Rows are points. To make a cloud, some directions were put in groups of two or more. Within a group, all points are equally far from the middle, so they leave a hole (a ring in 2 directions, a hollow ball in 3). The other directions are filled evenly. Then the cloud was stretched, turned, moved and blurred a little. Count the holes, and give their numbers of directions, smallest first.
In the rows, zero is written as 128.

Cloud, 21 rows:
[[104 149  94]
 [ 80 113 161]
 [ 83  78 126]
 [138 107  81]
 [100 142  92]
 [ 85 114 166]
 [165  93  98]
 [116  57 115]
 [ 85 125 166]
 [ 96  66 118]
 [115  56 133]
 [165 103  94]
 [170  81 135]
 [ 79 107 107]
 [157  88  93]
 [130 106 180]
 [ 84 158 136]
 [ 94  69 146]
 [ 87  74 123]
 [150 152 166]
 [157  87 162]]
Holes: 1 (3)

Cloud:
[[ 91 172 147  90]
 [101 128  64  93]
 [ 89 108 173 129]
 [121 169 146  72]
 [137 144  61 100]
 [ 99 128  64  94]
 [ 94 184 113 124]
 [ 96  95  74  87]
 [105 110 177 142]
 [139 140  63  92]
 [ 78 144 156  87]
 [ 70 140 154  99]
 [159 152 119  67]
 [111 116 147 175]
 [155 138  90  66]
 [137  72  96 146]
 [118  76 116  64]
 [165 110  85 153]
 [ 94 184 121 122]
 [171 161 146  96]
 [143  67 142  92]
 [137  60 122  91]
 [167 104  87 150]
 [ 68 141 151 101]
 [133 139 119 182]
 [133  95 180 114]
 [157 172 158 118]
 [126 186 148 104]
 [122  93 180 108]]
Holes: 2 (2, 2)

Cloud (53 x 6):
[[ 70 146 122 196 101  88]
 [198 107 156 161 148  73]
 [149 193  74 156 150 146]
 [120  98 135 103 113 138]
 [137 145 163 126 118  95]
 [142 129  68 136  88 148]
 [159  55 172 145 118  75]
 [117 112 118  84 124 157]
 [121 159  97 107 166  57]
 [150  89 130 191 103 169]
 [150 162 104 107 194  76]
 [124 159 100 147 127 118]
 [136 113 152  49 192 121]
 [132  77 103 181  88 126]
 [116 108 109 110 100 134]
 [170 127 157 123 177 144]
 [132 120 102 144 192 161]
 [115  73 181 172 163 129]
 [113  87 130  87 149 150]
 [185 100  90 176 130  76]
 [153 149 141 100  89 133]
 [160 188  90 113 145 116]
 [142 130 157 117 153 106]
 [159 163  89 171 154 124]
 [186 124 158 199 107 112]
 [143 124  94 109  99 202]
 [188 122 134 195 134  98]
 [183 148 166 162 135 102]
 [140  80 150 173 174 152]
 [167  81 108 158 198  69]
 [ 85 128 115  82 147 108]
 [143 125  99 108  78 198]
 [149 108 146 169 160 158]
 [145 162 109  79 183 106]
 [114 145  82 201 169 114]
 [108  83 153 164 158 151]
 [ 97 132 101 125  81  38]
 [158 148 162  90  42 100]
 [147 155 100 163 125 165]
 [108 108 180 138 155 113]
 [128 101 110 152  78 180]
 [129 136  76 142 131 171]
 [162 101 103 144 183 112]
 [ 76 109 121  46 133 144]
 [140 119 128 101 185  77]
 [ 86 156  91 183  73 102]
 [168  64 204 171 164  99]
 [142  81 140 156 158  81]
 [133 138 184 194 135 146]
 [141  93  84 176 133 130]
 [191 137 143 154 148 141]
 [133  95  71 143 142 119]
 [108 123 147  43 158 144]]
Holes: 0

Cloud, 83 rows:
[[123 145  94 143 194 143 131 100]
 [146  84 174  94 141 114 116 169]
 [128  75  99 103 105  72 111  96]
 [ 74 174 153 149 113  77 129 134]
 [142 114 115  76  74 140 184 124]
 [172 150 149 130  74 165 165 142]
 [ 92  90 156 179  92 104 111 139]
 [ 99  79 140  88 103  53 144 118]
 [ 92 181 148 156 130 112 173 147]
 [144 146 132 109 118 100 173 192]
 [121  70 167 121 180  79 107 154]
 [ 90 139 110 169 110  83 201 126]
 [116 128 142 176 141  33 123 117]
 [108 132  97  81 102 150 105 134]
 [100 140 141 133  89 180 146  78]
 [183 123 186 119  93  80 151  99]
 [ 77 125  92  88 146 102 162 120]
 [151  98 154 120  81 111 104 156]
 [135 120 136 104 172  90 182 192]
 [ 88 117 142 156  87  80  75 150]
 [207 112 147  80 123  90 154  92]
 [105 141 101 172 163  82 149  80]
 [178 127  88 125 134  87  93 108]
 [165  98  87 124 146  94 183 181]
 [107 151 164 149 137  79 234 116]
 [ 72  91 136 154 120 154 116 117]
 [ 82 130 182  76 146 131  92  94]
 [100 129  97 131  91  54 156 110]
 [ 89 132 162 127  91 151 130  61]
 [ 54  98 157 136 117 125 155 109]
 [150 117 168 137 143 177 122 101]
 [139 116 196 150 172 112 188 153]
 [165 185 120 159 150 100 136 140]
 [183 170 144 144 114 151 229 126]
 [201 147 110 128  96 144 188 134]
 [161 102 122 125 159 168 205 106]
 [154 199 189 118 118 107 127 114]
 [ 76 112 121 136 139 116 223 104]
 [164 111 138  85 162 143  86 103]
 [164 157  62 125 129 118 111 129]
 [ 70 162 168  75 146 156 129 122]
 [183 107 173  93  99  65 154 100]
 [119 153  98 134 196 134 140  90]
 [104 125  96 147  80  79 175 115]
 [ 97 156 114 166 149  82 192 106]
 [123 156 140  92  76  80 135  61]
 [146  80  73 122 109  67 171 116]
 [107 128 183 160 114  46 167 148]
 [120  99 173 135 192 101 115 142]
 [204 150 132  78 146 106 185 124]
 [137 183 179  61  99  99 150 124]
 [173  79 154  95 141 114 112 140]
 [ 60 103 176 108 130 106 179 102]
 [137  94  96 108 118 145  95 158]
 [155 159 186 142 150  98 178  92]
 [101 167  81 165 111 123 145 122]
 [167 150 170 165 133 138 163 157]
 [195 113 112 173 118 110 158 138]
 [138  99 214 111 136 131 169  85]
 [129 150 121 152  93 179 147 111]
 [ 73 150 159 106 167 145 129 159]
 [129  78 169 144 182 117 118 158]
 [141 164 105 144  99 183 157  84]
 [135 138 189 128 123 185 196 135]
 [164 194 138 133 128 120 132 164]
 [ 89  61 119 177 161  55 182  97]
 [134 167 181 108 173 134 218 114]
 [205 137 122 147 104 143 168  86]
 [126 115 134 147  69 130 109  99]
 [118 116 147  88  90  52 145 100]
 [ 30 110 152 134 147  98 107 114]
 [ 66  77 168 177 101  86 161 141]
 [ 96 114 196 112 148  97 162  80]
 [131 155  77 165 115 140 142  91]
 [120 141 110 135  72 118 188  70]
 [122 144  75 163 127  58 121  94]
 [130 106 124 153 203 126  97 138]
 [148 138 199 119  61 134 178 124]
 [108 186 128 164 177 113 154 134]
 [ 77 120 146 170 169  50 147 105]
 [ 97  97 183 137 115 158 147 124]
 [136 187 115  91 149  67 134 129]
 [121 176 193 138 152 104 163 114]]
Holes: 2 (2, 4)

Cloud:
[[105 135 129 126 191 128 127 173]
 [111  96 104 108 136 208 197 189]
 [143 111 135 143  64 174  90 127]
 [154  81 183 163 140  93 136 115]
 [185  88 129 161 107 100 150 164]
 [152 101 142 114 164 134 202 128]
 [141 116  78  73 130 125  93 165]
 [102 117  76  96 164 195 154  87]
 [160 109  91  98 166 137  97 182]
 [104  61 114  68 157 112 113 157]
 [165  81 100 122 119 108 133 203]
 [132  86 181 112 157 171 137 108]
 [ 62 122 154 113  98 153 100 119]
 [116 169 151 152 131 165  74 149]
 [121  97 190 115 132 155 109 187]
 [145  83  86 112 109 156  85 134]
 [196  91 114 138 132  84 124 109]
 [133 176 120 110 145 108  58  65]
 [124 134 179  98 109 130 132 198]
 [111 117 167 130 131 101  36 118]
 [149 168 130 134 183 103 123 134]
 [124 199 130 121 148 134  66  79]
 [ 94 142 106 105  90  88 140  79]
 [ 47 149 131 137 142 172 128 123]
 [121  57 134 102 133 199 177 181]
 [116 142 165 142 124  91  67  48]
 [123  94 162 159 181 125 130 154]
 [129 138 128 130 122 145 104  31]
 [104 194 155 159  87 137 146  79]
 [176 130 112 135 138 176 142  68]
 [171 145 144 190 128  92  87  95]
 [111 105 154  61 119 162 155 177]
 [100  98 131 111 139  87 136  52]
 [139  66 161 129 123 128  60 144]
 [106 172 111  88 138 176  88 101]
 [122 119 167  99 109 194 106 143]
 [ 97 160 125 171  70 130 116 126]
 [142  64 109  98 171 176 156 187]
 [155 138 108 117 151  47 103 101]
 [127 149 137  70 155 184 112 123]
 [199 142 103 124 138 132 145 106]
 [146 170 182 132 113  44  67  89]
 [172 179 113 144 115 174 165  88]
 [132 136 174 103 147 142  95 197]
 [ 82  83 130 133 151 139 152  56]
 [121 154  73 124 157 151  97  80]
 [127 165 107  89 181 121 165 104]
 [ 87 174 116  70 137 148  92 136]
 [118 151 103  94 147 116 196 107]
 [169 130  93 156  86 163  95 162]
 [102 159 117 106 141 138  77  54]
 [140 152 182 160 129 139 173 123]
 [134 161 133 120 120 206 123 174]
 [115 170 140 114 116 166 155  38]
 [ 90 102 140 175  86 145 116 150]
 [ 99 129 136  64 111 122 169 160]
 [109 104  98 123  71 159 101 105]
 [116 117 164  75 173 146 125 187]
 [174 112  87 116 116 144 174  87]
 [116  92 153 112 137 148 200  77]
 [150  73 132 157  91 150  79 155]
 [159 141 118 103 166 186 114 159]
 [163 175 152  80 152 124 141 104]
 [124 152 108 137 172 183 133 169]
 [130  46 121 123 116 194 178 180]
 [125  82 149 136 164 134 203 114]
 [128  79  80 155 129 135  89 153]
 [130 137 128  72 143 130  58 108]
 [133 177 158 153 114 178 144  55]
 [169  73 123 137  92 184 122 166]
 [158  70 137 118  94 184 177 175]
 [117 118 185 150 106 138 187 109]
 [108 210 137 155 131 127 122  64]
 [153 160 104  85  93 174 160 142]
 [ 75  65 111 124 162 190 187 163]
 [ 64 107 107 118 156 194 165  73]
 [129 153 104 143 158 176 114 175]]
Holes: 2 (2, 6)
